Rows are points. The last column is the point's height on a tilted bowl or saddle (a function of degree 2), plus a little noise. Count its main directions that bend up, bend down and stay straight.
In the rows, zero is written as 128.

Points, 18 rows:
[[157 125 166 109]
 [107 152 140 126]
 [119  81 154 116]
 [114 102 125 130]
 [ 91  89  71  66]
 [158 162 130 108]
 [171 129 103 106]
 [144 137 194  85]
 [124 126 113 134]
 [173 119 142 105]
 [164 107 137 115]
 [125 124 104 131]
 [144 128  73 104]
 [ 88  85 143 105]
 [120 135 114 134]
 [131 151 215  52]
 [122 138 135 135]
 [121 158 119 127]]
Directions: 0 up, 3 down, 0 straight

Points (15 x 4):
[[146 112 132 113]
 [130  41 101  66]
 [108 127  98 150]
 [164 124 128 126]
 [131 138 146 103]
 [108 121 120 149]
 [103  81 134 169]
 [146 105 120 114]
 [137 139 154  93]
 [ 92 140 111 150]
 [188 125 173  94]
 [168 137 133 136]
 [119 105  69 122]
 [120  96  83 130]
 [155  91  93  86]]
Directions: 1 up, 2 down, 0 straight

Points, 25 rows:
[[104 164 121 105 140]
 [184 112 164  81 184]
 [157 112 136 122 143]
 [ 96 112 118 142 142]
 [154 122  91 149 152]
 [118  84 169 142 151]
 [ 88  95 132 153 150]
 [127 162  81 164 177]
 [192 117 137 160 158]
 [150 121  93 138 150]
 [100  63 156 158 164]
 [172  90  80 121 169]
 [132 137  94 140 151]
 [ 81 146 115 163 160]
 [156 115  89 140 153]
 [128 156 158 128 143]
 [148  93 120 122 144]
 [113 127 120 112 135]
 [113  94 119  99 144]
 [133 101 134 128 137]
 [152 188 129 117 172]
 [141 136 176 179 167]
 [167 113 171 128 158]
 [ 81 171 127 119 142]
 [178  93 131 123 155]]
Directions: 3 up, 0 down, 1 straight

Points, 24 rows:
[[112 133 143  96 146]
 [137 171 153 144 157]
 [ 51 122  96 120 149]
 [ 99 147 103 103 154]
 [129 100 129 135 136]
 [122 157 105 146 157]
 [168  79 112 124 144]
 [142 105 130  97 139]
 [114 120 191 176 161]
 [134 126 133  32 193]
 [139 135 131 115 138]
 [132 116 166 117 136]
 [133 109 109  98 144]
 [117 112 134 138 136]
 [127 127 141 190 159]
 [176 131 134 146 136]
 [149 186 111 141 177]
 [158 149  94 145 159]
 [112 145 156 126 145]
 [125 118  84  62 173]
 [152 143 103 114 150]
 [130 140 158 141 140]
 [ 66 151 117 146 159]
 [112 154 198  90 173]]
Directions: 3 up, 0 down, 1 straight

Points:
[[162 102 117 129 160 101 133]
 [138 135 145 113 159 121 120]
 [145 130 137 103 138 115 115]
 [102 166 107 132 128 113 118]
 [141 150 100 138 125 113 108]
 [135 121 121  69 133 126 106]
 [123 154 184 117 122 121 126]
 [109 148 144  97 157 115 119]
 [148 130 103 174  98 124 102]
 [157 152  87 201 146 157 117]
 [143  79 101 121 157 133 143]
 [153 125 183 154 111 124 106]
 [ 85 171  84 139 145 107 118]
 [196  83 126 133 169 134 146]
 [129  98 113 101 118  91 119]
 [192 139  92 159 137 117 120]
 [100 147  97 113 144 189 140]
 [114  86 156 130 122 128 131]
 [ 80 166 124 149 129 113 135]
 [101 133 122 163 158 114 132]
 [158 161 142 211 114 130 109]
 [ 99 166   7 137 142 123   7]
 [131 165 146  92 111 127 127]
 [135 148 135 128 150  95 126]
 [ 69 159 162 139 130 111 141]
 [136 105 177 164 163  94 116]
 [115 127  87  91 125 138  88]
 [139  89 131 102 103 128 152]
 [117 127 154 144 140 142 119]
 [128 131 153 142 117 118 117]
 [134 170 148  84  53  66  81]
 [113 118 120 114  95 123 110]
 [123 154 145 122 155 106 129]
 [153 143 118 158 180 141 133]
 [177 163 129 160 105  89 121]
 [ 87 155 157 135 125  85 133]
 [158 181  77 157  69 123  87]
 [135  66 171 118 161 148 138]
 [161 159  92 114 151  87  99]
 [131  85 143 124 115 118 142]
 [106 115 142 137 124 154 121]
 [168 133 106 146 124 116 118]]
Directions: 2 up, 2 down, 2 straight

Points, 44 rows:
[[ 71 168 103 166 147 163 168]
 [210 111 125 114 164 115 202]
 [170 132  89 117 150 134 169]
 [129 128  91 197 100  76 177]
 [119 125 124  53 122 155 156]
 [100  93 138  89  73 170 141]
 [130 147 128 111  98 143 119]
 [ 98 136 157 117 132 100 115]
 [140 129 101  93  99 100 121]
 [ 78 156 117 149 167 143 146]
 [138 123  96 105 154  76 158]
 [100 104 148 136 173 130 140]
 [ 86 182 128 106 160 115 152]
 [161  61 114 125 149 123 192]
 [139 140 124 127 162 101 139]
 [154  96  83 144 114 113 160]
 [148 128 162 114 106 133 123]
 [168 164  93 167 134 118 174]
 [121 169 129 129 138  94 132]
 [143 159 135 154 121 154 149]
 [103 146 128 112 191 112 149]
 [ 99 128 132 112 132 142 121]
 [125 178 106 122 116 136 141]
 [112  47 121 146 125 138 192]
 [ 92 138 173  86 104 117 107]
 [ 82 107 135 122 141 120 129]
 [132  87  93 147 125 141 164]
 [147 144 108 113 108 134 131]
 [133 127 115  80  87 142 126]
 [144 170 118 107 135  60 148]
 [132 157 167 138 142 140 138]
 [128 126 129 130  71 126 108]
 [ 82 133 104 190 136 113 169]
 [142 114 186 123 138 109 138]
 [125 136  87 136 112 174 160]
 [129  90 183 105 112  84 131]
 [107 111 160 105 115 136 117]
 [132 133  91 144  89 135 137]
 [109 163 153 146  52 155 135]
 [148 153  92  92 140 129 158]
 [132 135 159 171  98 139 147]
 [ 77 102 178 160 169 181 168]
 [137 117 164  65 121 153 148]
 [144  91 141 138  97 100 131]]
Directions: 5 up, 0 down, 1 straight

Points (71 x 9):
[[172 136  98  82  96 177  93 115 164]
 [133 138  90 113 145 107 152 153 144]
 [155 155  41 176 147 104  92  87 179]
 [137 119 124  83  91 133 109  97 140]
 [128 191 178 163 143 132 160 128 164]
 [140 144 172 139 120 125 116 194 174]
 [ 99 122 122  80  97 130 173 206 184]
 [171  85 124 131 123 108 147 116 144]
 [124  97 175 119 145 106 113 114 143]
 [ 98 138 165 134 135 178 144 149 158]
 [166 139 137 130 162 113  90 141 152]
 [155 111  85  77  70 133 132 162 168]
 [ 62 132 187 124 126  95 142  98 167]
 [ 90  62 133 128 118 127 129 132 143]
 [141 121 125 102 112  78 158 123 157]
 [103 168 172 122 120 155 135 150 157]
 [116  98 153 124 129 118 125 135 135]
 [161 149 139 126 137 152 127 104 141]
 [159 154 117 158 196 137 108 135 154]
 [162 124 105 105 100 134  65 107 154]
 [ 95 168 140 125 130 188 124 154 161]
 [ 92 115 189 114 111 145 159 154 164]
 [120 154 170 145 108 122 135 156 156]
 [138 149 111 154 136 152 101 150 146]
 [113 140  74 150 120 133 126  99 138]
 [136 130 123 127  99 106 126 126 142]
 [103 130 158  83 141 195 164 142 174]
 [126 134  92  85 133 136 138 113 134]
 [188 113 149 147 112 131 118 152 160]
 [147  99 110 110 166 134  93 125 139]
 [109 153 136 123 133 104 124 156 144]
 [101 113 147 141  82  72 135  80 178]
 [ 97 145  97 151  98  93 123 124 149]
 [138 100 158  82 110 156 151  94 151]
 [131  74  63 112 187 130 132 174 167]
 [120  97 124 102 142 123 146  94 132]
 [157  80 144 186  99 176 106 156 184]
 [198 151 110 172 147 146 158 158 164]
 [ 93 109  75  95 150 118 138 112 132]
 [115 115 126 185 168  92  81  93 150]
 [ 91 142  51 114 102 101 103  95 144]
 [124 121 100  99 144 110  83 121 132]
 [ 92 129 107 102 141 126 176 101 142]
 [ 91  82 157 125 106 110 105  83 149]
 [112 126 133 178 126 126 111 146 142]
 [138 123 133  61 111 155 112 111 144]
 [159 126 155 131 109 124 162 144 150]
 [111 147  87 102 105 131 152 107 140]
 [119 138 128 129 116 119 103 113 131]
 [110 142 140  88 111 175 102 136 143]
 [144  93 147 162 133 145  81 121 149]
 [195  81 120 144 193 109  74 137 175]
 [134  98  96 114 181 128 128 134 136]
 [106 124 113 119 145 109 131 144 131]
 [113  65 146 158 144 158 117 156 159]
 [133 136 162 147  62 151 190 133 183]
 [146  83 141 118 112 130 101 169 156]
 [ 85 134 117  95 115 141 125 163 136]
 [ 99  94 130  82 124 119 110 128 132]
 [ 96 119  83 116 180 181 170 111 163]
 [107  98 159 103 159 130 185 155 159]
 [105 179 148  68 147 124  73 131 161]
 [126 119 115 161 135 142 125 156 139]
 [115 136  79 181  90 174 159 126 172]
 [159 162 154 110  93 140 160  62 173]
 [144  89 135 176 130  67 115 111 160]
 [118 135 119 159 146 108  63 130 146]
 [124  98 128 139 135 140 134 109 129]
 [153 145 126 209 112 168 120 139 172]
 [107 106 131 124 151 152  87 114 133]
 [142 156 154 109 136 107  80 156 161]]
Directions: 7 up, 0 down, 1 straight

Points (61 x 9):
[[135 171 144 131  81 154 174 131 184]
 [163 105  75 102 118 152 196 144 157]
 [134 223 157 155 143 162 144 110 146]
 [162 218 155 157 127 134 152 128 153]
 [104 140 176 149 140 122 111 145 143]
 [ 98 138 117  85 150 138 133 167  72]
 [ 83 109 118 108 109 134 131  80 100]
 [ 94 134 128 125 145 127  93 146 114]
 [101 101 156  80 141 128 139  85  99]
 [155 115  99  92 171 101  97 127 117]
 [165 113 114 129  94  97 144 119 172]
 [ 70 143 115 133 159 176 145 106 139]
 [113 166 155 116 137 100 140 121 123]
 [144 138 131 208 177 125 118  90 190]
 [184 119 142 112 126 139  69 222  81]
 [114  69 114 140 115  98 178  85 157]
 [167  98 135 127 178  99 103  92 155]
 [112 169 143  98 116 143 163 101 135]
 [166 155 117 167 113 144 141 151 145]
 [159 140 123 133 121 100 137 135 142]
 [136 140 127 144 168 190 170 150 141]
 [138 114 122 160 137 162 159 122 168]
 [ 70 203 133 149 173 147 176 121 112]
 [126 148 130 139  99 147 111 100 136]
 [ 92 127  74 160 135 117 104 109 116]
 [128 132 110 159 117 130 157 153 138]
 [ 84 175  73 131 161 120 117  67  69]
 [105 167 176  59  88 154  87 147 140]
 [145 113 161 137 157 102 162 119 141]
 [151  66 113 125  98 118 130 153 147]
 [131 138  86 158 156 126 140  85 134]
 [101  81 143 133  57 100 129 176 138]
 [126 130 106 131 116 157 170 119 148]
 [ 91 121 124 102 159 148 133 143 111]
 [142 163 137 105 108 179 106 121 148]
 [ 84 127 150  97 105 153 138 129 131]
 [112 137 102 119  65  57 172 124 175]
 [124 132 166 137 136 162 116 174 148]
 [141 120 147 143 142 157 119 121 160]
 [129 129 135 134  64 121 121  92 150]
 [144  88 146 119 164 108 147 103 135]
 [109  98 152 107  67 126 185  94 165]
 [130  99 114 120 125 155 139 148 138]
 [204 133 176 105 152 111  81 134 170]
 [112  90 125 140  78 102 110 124 134]
 [132 158 201  95 116 123 105 142 148]
 [165  92 123 139  95 115 121 108 161]
 [156 140 114 124  95 121 135 160 132]
 [112 113 143 159  97 149 117 128 164]
 [162 164 121 102 126 161  96 110 123]
 [135 131  98 122 115 157 102 101 109]
 [115  78 127 114  99 106 130 123 125]
 [136 166 112 148 114 137 135 149 113]
 [122 119 158 134  60 120 116 122 163]
 [155 116  94 136 136 134 119  96 133]
 [109 152 118 151 181  71 127 114 155]
 [167 126 170 103 135 147 171 168 124]
 [123 174 103 122 101 142 102 131  86]
 [107 122 106 118 129 137 122 221  53]
 [122 186 160 156 155 131 129 110 152]
 [155 143 155 111  94 145  86 157 161]]
Directions: 3 up, 2 down, 3 straight

Points, 71 rows:
[[ 93 113 137 138 113 127  41  66 120]
 [161  69 114 167 104 155  77 171 115]
 [167 145 207 114 134 116 106  81 179]
 [ 96 147 183  94 134  99 134 141 117]
 [161 136 110 125 133 149 154 102 156]
 [159 102 142 132 161 144 126 111 161]
 [175 151 132 128 128  96 133 202 109]
 [ 68 158 100 124 136 107 151 122  98]
 [ 97 147 148  90 119 102 123 174 113]
 [121 134 114 125  91 140 103 103 112]
 [110  86 105 103 163 107 139 138 154]
 [161 123 140 103 182 121 152 133 161]
 [174 164 164 113 130 108  73 112 150]
 [107 174 165 113 125 176 113 141 100]
 [100 131 112 128 152  78 130 109 106]
 [162 172 152 128 131 120 102 124 134]
 [138 146 122  85 113 124  53  83 126]
 [148  90 123 120 175 119 147 129 169]
 [106 134 148 134 128  94 104 108 124]
 [172 112  91 131 132  90 144 107 161]
 [161 123 108  98 107 113 124 115 154]
 [134 160 161 143 125 151 135 156 108]
 [134  81 110 232 135  91  65 115 118]
 [127 135 122 111 148 119 143 107 141]
 [144 143 171 168 183 138 180  98 112]
 [126 132 120 118  96 107 153 163 134]
 [134 100 155 131 111  97  76 126 160]
 [104 130 134  78 113  81 151  87 127]
 [123 101 153 108 155 141  93 158 154]
 [100  44 132 140 115 139 178 127 119]
 [127 154 122 132  75 140 114 121 110]
 [165 106 134 116 158 142 158 166 156]
 [ 66 175 111 166 151 131 109  81  44]
 [115 161 136 123 206  80 165 119 103]
 [158 117 106 119 177 128 157 109 175]
 [175 139 163 101 170 154 137 141 147]
 [129 172 144 200 113 118  90 137  89]
 [ 95 178 117  96 147 145 110 157 118]
 [145 106  83 120 165 113 151 132 181]
 [117 130 141  92 149 117 120 199 132]
 [189 160 111 130 119 136 126 121 141]
 [ 78 136 145 133 147  72 150 146  92]
 [114 130  86  80 164 125 117  40 109]
 [ 91 154 115 152 140 116 189 103 112]
 [105 122 112 108 113 120 116 140 121]
 [187 126 185 153 121 151  92 136 127]
 [156 110  78 110 140 157  99 122 171]
 [150 101 118 129 152 122 157 122 155]
 [148 132 136 129 140 128 137 140 137]
 [117  78 159 148 162 127 122 125 151]
 [135 143  96 120 159 123 133 111 153]
 [144 150 102 123 135 176 139 133 145]
 [177 145 116 147 160 152 105  95 149]
 [161 107 143 105 144 147  91 154 155]
 [124 152 135 132 127 157 141 112 123]
 [ 85 166 183 144 152 126 120 133 104]
 [210 133 134 163  91 177 134 148  50]
 [166 134 101 138  61 140  90 142  91]
 [163 156 173  88 144 104 148 102 148]
 [169 114 171  99 127 129 147  70 167]
 [105 124  84  85  95  85 140 116 139]
 [154 113 138 101 165 158 118 139 164]
 [170 112 126 109 136 153 151 139 153]
 [186  79 119 106 157 138 127 160 183]
 [107  73 139 133 139  72 178 103 118]
 [141 107 134 109  77  96 109 119 143]
 [173 121 114  98 108 131 145 107 158]
 [117 106 169 173 123  66 103 132 142]
 [116 120  68 129 153 118 101 169 164]
 [130 133 114 130 125 141 106 139 126]
 [105  92 111 127 198 137 120 122 160]]
Directions: 2 up, 3 down, 3 straight

Points:
[[143 103 146 139 140 109 130 113 129]
 [108 107 119 160 135 153 170 134 145]
 [148 177 205 107  81 149 131 151 158]
 [105  90 139 116 175 125 150  67 162]
 [ 97 115 133 146 151 162 134 134 148]
 [ 65 118 124 123 113 131 164 136 116]
 [ 97 100 120 132  93 128 128 134 107]
 [109 153 126 158 163 150 123  69 188]
 [137 135 165 110 141 142 150 101 149]
 [171 161  73 117 105  85 147 168 163]
 [130  98 145 108 134 111 143 151 133]
 [158 141  85 110 138  96 190 158 128]
 [ 69  89 121  80 106 162  70 138  86]
 [101 139 135 146 135 152 120 155 117]
 [104 138 137 128 114  87 153 218 123]
 [161 107 108  91 155 153 156 111 162]
 [ 88 146 148  75 113 112 123 109 112]
 [116 133 158 114  68 123 103 141 119]
 [ 97 102 125  73 115 133 115 154 127]
 [134 108  98 176 178 145 132 157 129]
 [ 75 121 154 166 138 131  82 133 121]
 [116 100 131 141 127 186 131 121 161]
 [148 170  94 107 107 142 138 117 158]
 [167 204 124 122 120 133 184 111 149]
 [ 95 146 152 138 107  58 144 164 112]
 [116 110 159  83 123 106 139 125 138]
 [110 140 116 103  71  86 126 145 106]
 [128  86 121 132 130 145  89 158  96]
 [146 170 121 139 126 112 114 135 119]
 [170 129 133 128 139 117 104 123 119]
 [146 113 195 155 148 183 110 124 147]
 [106 129 102 127 119 137 160 109 131]
 [100 117  77 121 100 141 164 151 115]
 [184 142 193 106 110  90 106 129 134]
 [135 151 106 127 122 103 141 131 120]
 [127  82 165 135 119 113 144  85 173]
 [163 115 116 137  82 165 190 156 180]
 [157 179 162 130 120 111 111 142 109]
 [129  81 177  96 108 157 130 199 163]
 [110  77 137 116 169 124 106  95 157]
 [126  88 113 143 150 151 128 119 143]
 [110 134 107 198 102 119 115  96 153]
 [139 141 153  95 117 166 172  99 187]
 [146  95 144  59  94  83  73 124 154]
 [125 104 182  98 134 122 113 127 150]
 [ 93 182 139 198 108 143 152  84 195]
 [132 101 125 129 152 161 163 148 153]
 [166 110 212  99 142  96 130 116 132]
 [124 129 149 137 103 132 141 131 132]
 [113 124 106 123 115  60 150 136 110]
 [145 108 141 116  69  87 136 122 159]
 [148 119  86  82 130 114 121 160 136]
 [159  95  97 137 142 150 143  70 176]
 [123 147 157 117  80  97 129  73 163]
 [121 162  85 140  78 123 140 127 127]
 [107 152 167  94 137 172  90 129 151]
 [176  71 161 112  97 114 116  70 212]
 [100 159 147 107 140 169  97 112 155]
 [147 192  52 106 149 144 106 159 169]
 [137  69 140 153 108 113  92 158  97]
 [ 98 118 129  87 127  90 149 202 140]
 [101 117 169 115 131  92  78  99 140]
 [ 87  75 153 153 112  86 156 154 144]
 [126 115 107  78 132 123 161 139 135]
 [146 136 144 114 165  89 126 123  96]
 [104 123 137  90 138 107 109  84 127]
 [168 112 134 157 156 152 146  70 175]
 [147 142 111 113 119 128 175 140 138]
 [ 98  89 166 142 126 109 111 134 137]
 [188 119 139 156 141 127  86 112 117]
 [123 120 125 131 127 133 118 106 135]
 [111 154 114 162 151 171 158  83 196]
 [127 153 153  78 143 121 148 110 117]]
Directions: 4 up, 2 down, 2 straight
